Each row of a before or after table is a point. One or more steps were done to the points. Then noise was added and the rows were shuffled. The steps act on columns, c1 being the first. What was done? A step turns or swaps two columns, mirrors them in a line or flattens them onto one, adds a multiple of one to another, or multiplies or shifts one. Angles are multiples of 10 degrees, from the lower column toward the higher: turns from -170 to 170, lines from 10 to 170 but not 90. Use the fewest steps. Two steps may share a column if one is a turn and the other turns, adds or multiplies; they go together, in the order done. Otherwise the lowest column goes first.

Before, 14 rows:
[[  0   5]
 [ -9   5]
 [-34   2]
 [-60  20]
 [  0   4]
 [  9  19]
 [ -7  40]
 [ 15  10]
 [-10   5]
 [ 20  18]
 [ 14   1]
 [  5   5]
 [  0   7]
 [-24  24]]
After:
[[ 39  -6]
 [  7 -11]
 [  3  14]
 [ 20 -61]
 [ -1   8]
 [  5 -10]
 [ 23   8]
 [  3 -32]
 [ 10  18]
 [  6   2]
 [ 22  17]
 [  4   2]
 [  6   2]
 [ 26 -25]]
Steps: swap c1 and c2

Before, 8 rows:
[[ 22  50 -24]
 [-27  13  35]
 [ 17  22   1]
 [ 24   3 -11]
 [-29 -27  19]
 [-18   4  40]
 [ -7   6  44]
 [ 20  19 -23]]
After:
[[-17   8  53]
 [ 22  24   0]
 [ -9   7  57]
 [ 22  15 -31]
 [-37 -24  29]
 [ 25   1 -15]
 [-26  18  46]
 [ 31  41 -30]]
Steps: turn c1 and c2 by -10 degrees; multiply c3 by 1.3

Before (11 x 4):
[[ 13 -15  13   1]
 [ 19   5 -11 -10]
 [ -8  -6   3 -15]
 [ 23  11   6 -15]
 [ 14 -14   7  21]
 [ -6 -11 -11 -14]
 [ 19  24  14 -18]
 [ 21   4  16   8]
 [-60 -18 -16 -14]
 [  5  14  11  -7]
 [  6  26   5  -1]]
After:
[[ 15   4  -5 -14]
 [  9  17   3   8]
 [ 47   6  11 -15]
 [ 46  13  24 -18]
 [ 17  11  16  -7]
 [  8   4  27  -1]
 [-18   7 -15  21]
 [-40 -13 -17 -13]
 [ 11  14 -17   2]
 [ 16 -10 -10 -14]
 [ 35 -11   3 -10]]
Steps: add -1.5 times c4 to c1; swap c2 and c3

Before:
[[ -8 -46  60  17 -28   3]
 [  2  10 -18  20 -26  -5]
 [-15   8  16  16   5  23]
 [  1  -3 -21   0   8 -10]
 [-22   1 -24  34  -5  13]
 [  7   2 -23  21  -8  22]
 [-18   3   9  -1  -1 -14]
 [-10   4 -22  -4   3   3]
 [-17 -11  -1   0 -31   4]]
After:
[[-17  23   3  -1 -22 -13]
 [  0  -6 -16  -9 -22 -22]
 [ 15  16 -14   1  18 -15]
 [-24  31 -21 -17   4 -13]
 [ 60  -9  -6 -48 -19 -19]
 [-22  -1 -11   6   4  -2]
 [-23  19   9  -9   7 -22]
 [  9   0 -19   2 -10   9]
 [-22  -2   1  -4   0  13]]
Steps: swap c1 and c3; mirror c2 and c4 in the line at 30 degrees; mirror c5 and c6 in the line at 20 degrees

Before:
[[-21  -3   1   1   3   1  -2 -11]
 [  8   0   4   5   4  -1   4 -10]
 [  0  -3   0  -9  -1  -2   7 -11]
 [ 11  -1 -18  -9   3   0  -2  11]
 [ 10  -4   1   3  -8   4  -4   0]
 [  0   2   2   4  -5  -1   9  -4]
 [ 10  -1   3   5   8  21   1   3]
 [  9  18  -3   1  -6   0   1 -11]
 [ 13  -2   0  -3  -7   5   1   1]
 [ -3  -1   5  -5  -1   1   1   0]
 [ 11  -1  -2   5  -3   9   5  -5]]
After, 11 rows:
[[-20   8   1   0  -8   4  -3   3]
 [ -3  -2   2  -4  -4   3   4  -9]
 [-27   6  -2   1 -11  -3   0  -7]
 [ 10  -1   5   5   1   2   1  -1]
 [  4   3   0   7   5   4  -2 -13]
 [ 59  -8   1   0   0  -3  -8  -7]
 [-31   8   0   5  -6   5   2   0]
 [-27   6 -18   8   5  -1   6  10]
 [-50 -11  -3  -1  -4   5  -6  -9]
 [-25   6   3   6 -14 -17   2   1]
 [-21   4   4  -5   0  -4  -3 -10]]
Steps: turn c1 and c2 by 150 degrees; multiply c1 by 3; turn c4 and c6 by -150 degrees; turn c5 and c6 by -60 degrees; turn c7 and c8 by -40 degrees

Before:
[[ 53  10  22  23  -1  29  -9   7  -6]
 [ 14  28  26 -10  24  -6 -18   2  17]
 [ 19  28 -23   3  14 -30   8  28  37]
 [-16   1  10  -7  -5  16 -13 -40   8]
 [-17  59 -17  28  52 -23  16  54   1]
 [ 32  24   2   9  33  39  50  18  19]
 [-21  11  -6  -6  22  14 -34  11  24]
 [-39  30   3  -9  18 -23   8  54   6]
 [-21   5  34  43  52  -4   9  43  -1]
 [  1 -22 -12 -49  21   8  12 -18 -14]]
After, 10 rows:
[[ 18 -37   0   0 -22  20   3  30  52]
 [ 21  -6 -37  -7 -27 -12  19   5  16]
 [-37 -60 -11  29 -28  24  48  55  25]
 [-52  15 -33  45 -15   8  55  48  19]
 [ -7   4 -10  -5   7 -18  -2 -42 -14]
 [ 32  18  22 -47   5   6  24 -15 -21]
 [ 25 -16 -14  10  43  24  53  17  26]
 [ 35   3 -27  23  15 -23   4   5  -7]
 [-15 -15  -1 -10 -13 -36  17  15  36]
 [-29 -22 -19  -6 -18  16  11  50  31]]
Steps: add -0.7 times c4 to c1; turn c2 and c3 by -150 degrees; turn c6 and c7 by -120 degrees; turn c5 and c7 by 110 degrees; add 0.5 times c8 to c9

Before, 13 rows:
[[ 13   8 -11  -8   2  -2 -14  15  22   3 -14]
 [-26 -24  25  14   2  14 -12  13  -7  26 -23]
 [  0  12  -9 -21  17 -40  -6  14   9  -9   5]
 [  5 -15  -1   8   1 -19 -19  25 -27  28 -16]
 [ 19  -5 -33 -31  31 -16  16  -8  -6 -39   1]
 [ -4   3 -19 -34 -24  -7  -2 -11   9  -1  -1]
 [  4 -15 -21  -5 -10   1   4   7  11  17 -32]
 [ 22 -13  11 -21 -13  13 -13  12   0  13 -17]
 [ 19  15 -20  -4  12 -31  -9 -25   3 -28   5]
 [ 14   1 -15   5   6  -9  25  12 -10 -24  15]
 [ 19   9 -18 -15  28 -29   7 -13   9   8  22]
 [  5  36 -14 -12  24 -14  20  -9 -18 -14  -4]
 [-13 -14 -10  12   5  25 -26  28 -20  26  -7]]
After:
[[ 27  -9 -14 -15  21 -40  15 -23 -13 -18   5]
 [ 37  25 -10  -5  13 -11   1   7  14 -21  15]
 [-19 -19  -1  21  -8 -25 -16  13  34  18 -16]
 [-62 -13  17  24  -7  18 -25  10  12  14 -22]
 [-44   5 -14   2 -15   2 -13  11  -8  13 -32]
 [ -8 -14  -7  -6   1  -3   9  21 -17   7 -15]
 [ -2  21 -10 -14  26 -17  35 -14  14   2  -6]
 [ -3 -14   8 -14 -17  17 -12  12   5  16 -17]
 [  7  -6  -7 -20  19 -52  12  16  -2   8   6]
 [ 52   8 -14  -4  23 -37   8  -8 -14  23  22]
 [ -6  -2 -13 -33 -20  -9   4  -8 -12  10   0]
 [ 20  16 -23 -39  42 -21  -5 -10   4  -7   1]
 [-24 -26  -7  23  -3  32 -13  20  28  16  -8]]
Steps: add 1.5 times c11 to c1; swap c2 and c7; multiply c3 by 0.7; turn c5 and c10 by 20 degrees; turn c4 and c10 by -30 degrees; multiply c6 by 1.3; mirror c8 and c9 in the line at 10 degrees

Before (13 x 12):
[[ -7   3  -8   4  12   5  11   4   2 -10  -3  10]
 [  4 -10 -10  -3 -13  -7  -2   5  -2  -6  13   7]
 [ -6  -3  -4   1 -11  31  10   3   1  -5  -3  -3]
 [ -4  -2  -9   0  -3  -4   8   3 -10  -4   4  -7]
 [  0  -3 -10   0 -12  -3  11  -1  10  -3   0  -4]
 [ 26  11  36 -12   9  12  -1  -8   0  -3  12  -5]
 [ -3  -2  -5   3 -12   0   5 -15  -2  -7  11   4]
 [ -1  -1 -10   3  10   0   2   1   6  -2  13  -4]
 [ -3 -10  -9   4   0   0  -7  -3  -1  -8  -2  -2]
 [ -4  35  -6  -3 -12  -2  -1   1  16   7   3  -4]
 [ 13   7  -1  11  -6  -3   0   1   1  -2   9  -2]
 [ -3   0  18   4 -13  -7   3   1   3   2  14   0]
 [  0  -8  -3   3 -10  -9   5  -9  -3  18   8  22]]
After, 13 rows:
[[  9   0 -37 -12  -1 -26  23   1  -2  -2 -15  -6]
 [ -7   3   3   2 -17   4  -1  16  -8  -8  -1   5]
 [ -4  -6 -18   5 -19   3  -2  -4   4   3  -2   0]
 [  6  11   8   3   1  17  -6   6  -6  -8   1  -2]
 [-11  29   5   1  -6 -11  -2  -2  -3  -5  10  -2]
 [ -5   0   1   4 -14  19   2  10  10  19   0  22]
 [ -9   0  10   0 -11   6   3   4   8  -3   7  -4]
 [ -2   1  10   4  -1   1   0   0   4  -2 -17  -3]
 [-14   2   8   4  11  -7  -3  -3  -4 -10  -7   9]
 [  4 -10   0  11 -10 -10  12  -1   0  -2  -2  -3]
 [ -9  -2   9   1  -5   5  -2  -1 -12  -4  -1  -7]
 [  4   4  11  -3 -18  20   3  -2  -6  -6  -2   8]
 [  1 -37   7  -2 -11 -60  -5   0  20   6   6  -4]]
Steps: turn c1 and c7 by 70 degrees; multiply c2 by 2; turn c2 and c6 by -120 degrees; turn c3 and c8 by -170 degrees; mirror c5 and c11 in the line at 160 degrees; add 0.7 times c10 to c9
